Every row gives one point. Two turns around zero, p and q, are shown by what they do to some points. Write where each new point lands after one turn and then the other. Backwards means that the second turn is done in reverse. Each puzzle has new turns, and all numbers are rounded.

Turn p:
[-5.5  0.4 -1.5] -> [-5.1 -1.3  2.3]
[-1.0  0.7  1.9] -> [ 0.5 -0.7  2.1]
[-1.1 -4.0 -1.6] -> [-1.8 -2.9 -2.8]
[ 4.9 -1.8  0.4] -> [ 3.9  0.4 -3.4]
[2.7 4.8 0.9] -> [2.5 4.6 2.0]
Turn q:
[ 0.8  4.2 -0.9] -> [0.3 4.4 0.1]
[ 0.4  6.0 -1.2] -> [-0.3  6.1  0.3]
[-0.5  2.0 -0.1] -> [-0.7  1.9  0.4]
[-3.4 -5.4  0.8] -> [-2.7 -5.8 -0.2]
[ 0.9 -3.8  2.7] -> [ 1.6 -4.2  1.6]
[ 1.8 -3.1 -1.3] -> [ 1.9 -2.5 -2.2]
Where do these land?
q, then p: [-2.0  2.4  4.9] -> [ 2.5 -2.3  4.7]
q, then p: [-1.4 -1.2 -0.5] -> [-1.4 -1.2 -0.4]
q, then p: [ 1.9  0.8 -6.3] -> [-3.3  5.0 -2.7]
q, then p backwards: [ 1.4 -2.0  2.0] -> [-0.3 -1.0  3.0]

Turn p:
[ 4.1 -2.0  0.5 -2.2] -> [ 2.8  1.8 -2.1 -3.2]
[ 2.9  1.3 -5.4 -2.7] -> [-0.4  2.7 -6.1  1.3]
[-4.8  3.1  3.3 -0.1] -> [-4.9 -2.8  3.4 -0.7]
[-1.4  1.3  2.3  3.1] -> [-1.0  0.2  4.1  0.9]
[-0.7 -3.7 -0.7  1.9] -> [ 3.5 -1.8  0.7  1.6]
Turn q:
[2.2 1.8 1.6 2.0] -> [-0.7  3.1  2.1 -0.6]
[ 1.1  1.8 -5.1  2.3] -> [-2.3  2.6 -2.3  4.3]
[ 0.2 -2.2 -2.2 -1.8] -> [ 2.0 -1.7 -1.4  2.1]
[ 1.9  2.1  1.1 -9.5] -> [ 7.3  1.1 -5.0 -4.5]
[-2.4 -3.3  1.5  2.5] -> [-1.8 -3.6  3.0  0.4]
[-2.3  1.5  1.1  2.9] -> [-3.8  0.0  1.0 -1.2]
[-0.6 -1.7  2.0  1.6] -> [-0.6 -1.4  2.7 -0.4]
Where do these land?
q, then p: [-2.2 -1.9 -3.6  3.9] -> [ 1.3 -3.0  3.6  3.6]
p, then q: [-1.5 -0.2 -0.7 -4.1] -> [ 0.9 -2.9 -2.2  2.3]
p, then q backwards: [2.0 3.5 1.6 2.7] -> [2.8 2.1 1.3 3.5]
p, then q: [-0.3  1.6  5.2  1.9] -> [ 1.3 -1.0  1.2 -5.4]
q, then p: [ 2.0 -3.0 -2.5 -4.4] -> [ 4.1  4.4 -1.1  1.3]

Turn p:
[ 1.1 -0.7 -2.2 -1.0 -2.1  1.4] -> [ 0.2  0.3 -2.5 -0.9  0.9  2.4]
[-1.6  2.7 -7.1  4.6 -1.5  1.8] -> [-0.4  5.3 -2.4  2.7  6.7  0.9]
[-1.6  4.9  0.6 -8.2  2.0 -4.5] -> [ 1.2  3.3 -1.7 -5.9 -5.5 -6.2]
[ 4.9  0.6  3.4 -3.0  1.2 -5.9] -> [ 5.7 -3.8 -0.4 -1.5 -4.1 -3.9]
[-1.2 -4.5 -1.0  1.9  1.6  1.5] -> [-2.6 -2.6  1.9 -0.5  3.4  1.5]
[-0.9 -0.6  0.2  2.5  2.2  4.0] -> [-1.4  1.1  3.8  0.8  1.8  2.6]
[-0.4 -1.3  3.3 -1.2 -1.5  2.1] -> [-1.7 -1.3  0.6  0.3 -3.2  2.4]
[-1.5 -1.3  2.2  3.0 -0.7 -2.5] -> [-1.4 -2.4  0.5  3.4  0.0 -2.1]
[ 1.2  0.0  0.7  1.3 -1.2  2.0] -> [ 0.5  0.0  0.3  1.6 -0.2  2.5]
Turn q:
[-1.8  1.7  1.9  1.0  2.3 -2.2] -> [-0.8  2.5  0.4 -2.1  0.8 -3.0]
[ 2.7 -0.4 -3.2  2.3 -2.2  2.9] -> [-0.8 -0.3  0.6  4.4 -2.2  3.4]
[-0.2 -1.1  2.7  1.3 -2.6  1.3] -> [-2.1 -1.7  2.0 -1.7 -1.0  1.7]
[ 9.4 -3.3 -0.6  0.0 -3.5  1.3] -> [ 4.4 -4.0  5.8  4.6 -2.6  4.0]
[-5.0  2.1  4.4 -1.2  3.7 -2.3] -> [-1.3  2.5 -1.0 -5.8  3.5 -3.9]
[-2.9  6.2 -0.4 -1.9  2.4 -2.1] -> [ 1.6  5.8 -3.5 -3.0  0.7 -1.6]
[-1.0 -1.3  0.1  0.1  3.4  1.6] -> [-1.3  0.0 -0.2  1.1  3.6 -0.9]
[ 2.7 -3.2 -1.6  2.2 -1.8 -2.2] -> [ 0.4 -2.7  2.0  3.0 -3.2 -1.5]
[-3.8 -0.6 -3.3 -3.8 -1.8  1.9] -> [-0.1 -2.1 -6.2 -0.3  0.4  2.0]
Where do these land?
p, then q: [ 5.3 -2.8  2.9 -0.8 -1.5 -0.7] -> [ 0.3 -5.1  2.3  3.1 -0.4  2.4]
p, then q: [ 2.9  4.3  1.1  0.9 -0.3 -2.2] -> [ 2.1  1.5  3.4  1.5 -3.7  0.4]
q, then p: [-3.5 -2.8  2.8 -0.6  4.4 -1.0] -> [-0.7 -1.7  1.9 -3.5  0.6 -5.4]
q, then p: [-3.0 -4.1 -3.1 -6.7 -3.1  1.1] -> [-0.4 -3.2 -2.0 -4.4  6.7  3.6]
p, then q: [-2.5  4.6 -2.3  2.0  3.6  2.3] -> [ 0.7  6.2  1.3 -3.6  1.1 -0.5]
q, then p backwards: [ 0.4 -1.7 -0.3  0.6 -3.2  2.8] -> [ 0.3 -2.9  2.2  0.2 -1.8  2.3]
q, then p backwards: [ 3.5 -0.3  0.7  3.1  2.3 -3.7] -> [-0.9  3.3  2.8  2.1  3.8 -1.9]
p, then q: [-3.1  2.8 -1.8  1.4 -2.1  1.2] -> [-1.8  4.5 -1.9  0.1 -1.0 -0.3]

Turn p:
[ 2.1 -0.6 -3.4 -2.6  0.8  2.7  1.1  1.5] -> [ 0.3 -3.8 -0.6  1.4 -0.6  3.2  2.3 -1.3]
[ 2.4 -5.2  0.5  4.7  2.4 -3.8  1.0 -6.6] -> [ 3.3  4.7  1.5  5.3  0.3 -6.0  0.5 -4.5]
[-3.1 -1.7 -0.5  3.5  4.4 -0.4  3.1 -3.8] -> [-2.3  4.1 -0.9  1.5  2.0 -3.5  3.9 -3.4]
[ 1.3 -1.7 -2.8  0.4 -4.0  1.9  3.8  4.9] -> [-0.9 -6.2  1.1 -2.5 -4.2 -0.3  1.1 -2.2]
[-2.7  4.2  5.4 -0.9 -0.4  3.0 -4.3 -0.7] -> [ 0.2  3.7 -1.0 -4.9  3.9  3.4 -3.3  2.6]
[-3.5  0.9  2.9 -4.2 -3.7 -0.8 -3.3 -1.0] -> [-1.8  0.8 -2.7 -1.0  1.0  1.5 -6.7  2.2]
[ 0.6  2.9  1.7 -1.6 -3.5  1.7 -3.3  0.8] -> [ 1.8 -0.1 -0.7 -3.1 -0.7  3.3 -3.4  2.3]
[-0.8 -0.1 -0.9 -0.8  0.5  0.5 -2.5  4.8] -> [-2.4 -1.7  3.2 -0.6 -0.5  2.9 -0.2  1.9]
[ 2.3  0.3  0.8 -2.1  0.1 -0.9  2.7  3.3] -> [ 0.6 -4.8  0.5 -0.2  0.9 -1.2  0.8  1.8]
[ 1.4  1.1 -3.6  3.5  3.4 -3.9  1.6 -3.4] -> [ 1.3  3.5 -0.6  4.0 -2.1 -3.2  4.9  0.7]
Turn q:
[-3.0 -1.0 -1.9  0.4 -2.8  2.1 -0.8 -2.8] -> [ 1.0  1.9  1.5  2.0  0.1  0.0 -3.6 -3.3]
[-3.8  6.3 -1.2  0.6  2.8  2.1  3.6  0.9] -> [-7.4  0.5  1.9 -1.8 -3.7  0.5 -2.2  0.5]
[ 1.8  1.0  0.2  4.2 -0.1 -4.8 -1.1  1.7] -> [ 0.6 -3.1  0.5  3.5 -2.2  1.2  4.1  2.0]
[-0.7 -3.7  1.6  1.1 -4.7 -4.9 -0.2  1.2] -> [ 4.7 -5.1 -1.3  2.3 -1.0 -0.7  1.1 -2.7]
[ 0.2  2.2  5.0  1.5  4.6 -2.5  0.8 -0.5] -> [-3.8 -1.9  2.1 -1.4  0.6 -2.3  5.5  0.7]
[-1.7  0.9  1.1  4.6  1.6  6.0  4.0  0.8] -> [-1.4  0.5  7.1 -3.8 -2.1  0.2 -2.6  1.5]
[ 4.1  1.9  1.3  0.4 -1.9 -1.6  0.1 -1.4] -> [ 1.8  1.8 -1.2  0.5 -2.7 -1.2  3.6  0.6]
[ 4.6 -0.4 -1.7 -2.5  0.5 -4.4  0.0 -2.4] -> [ 1.3  1.8 -4.5  0.4  0.4  2.5  4.8 -0.9]
[ 3.0 -6.2 -2.4 -6.1  3.3  4.3 -2.4 -0.4] -> [ 2.8  3.8 -3.2 -3.5  8.3  2.2 -2.3  1.5]
[-1.3 -2.9 -0.2 -1.8 -2.5  1.0 -4.4 -1.4] -> [ 2.7  1.0 -1.1  2.9  3.4 -1.9 -2.5 -1.6]
[-3.1  1.7 -1.7 -2.5 -0.9  2.7  0.4  4.3] -> [-2.2 -1.3 -1.8 -1.1 -1.0 -0.5 -5.8  1.7]
Where do these land?
q, then p: [-1.8 -3.1  2.7 -2.3  1.9  7.2  2.0 -2.2] -> [ 0.8  1.2 -1.9  3.3  5.9  2.2 -2.2  5.4]
p, then q backwards: [ 3.6  2.7 -2.7  1.7 -4.8 -2.1 -3.9  2.2] -> [ 3.0  1.7 -1.8  4.4 -4.0  2.1  3.1  3.6]
q, then p: [ 0.5 -3.5  4.0  0.2  1.1  0.1 -5.3 -0.4] -> [ 0.9  0.1  3.4  3.0  2.7 -3.6  3.7  1.7]
q, then p backwards: [-3.6  0.0  1.4 -2.2 -2.1  0.4  2.6 -2.0] -> [-1.5 -3.5  0.8  1.6 -3.1  1.7  1.9 -1.1]
q, then p: [-3.9 -3.8 -2.5 -2.8  0.4  2.1  1.8  0.0] -> [ 0.6  3.1 -0.4  2.9  2.6  4.9 -1.2 -0.9]
p, then q backwards: [ 4.4  2.5 -3.3  2.3 -0.5 -4.8  0.9 -1.5] -> [ 4.6  2.5  1.9  2.8 -4.8 -1.2 -1.9  0.9]
q, then p: [ 0.2  5.8 -4.4  2.2 -0.6 -3.2 -2.9  0.0] -> [-2.2  2.1  1.1 -5.9 -5.0 -0.9  1.5 -1.8]
q, then p: [ 1.2  0.7  1.4  5.0  1.2 -1.6  2.1  2.3] -> [-0.4 -3.8  1.2 -2.8  1.2 -2.4 -2.4 -2.4]
q, then p: [-0.6 -1.3  3.3 -4.0  3.3  2.0  2.7  1.6] -> [-3.2 -2.1 -1.8  4.6  2.9  1.5 -1.1  1.7]
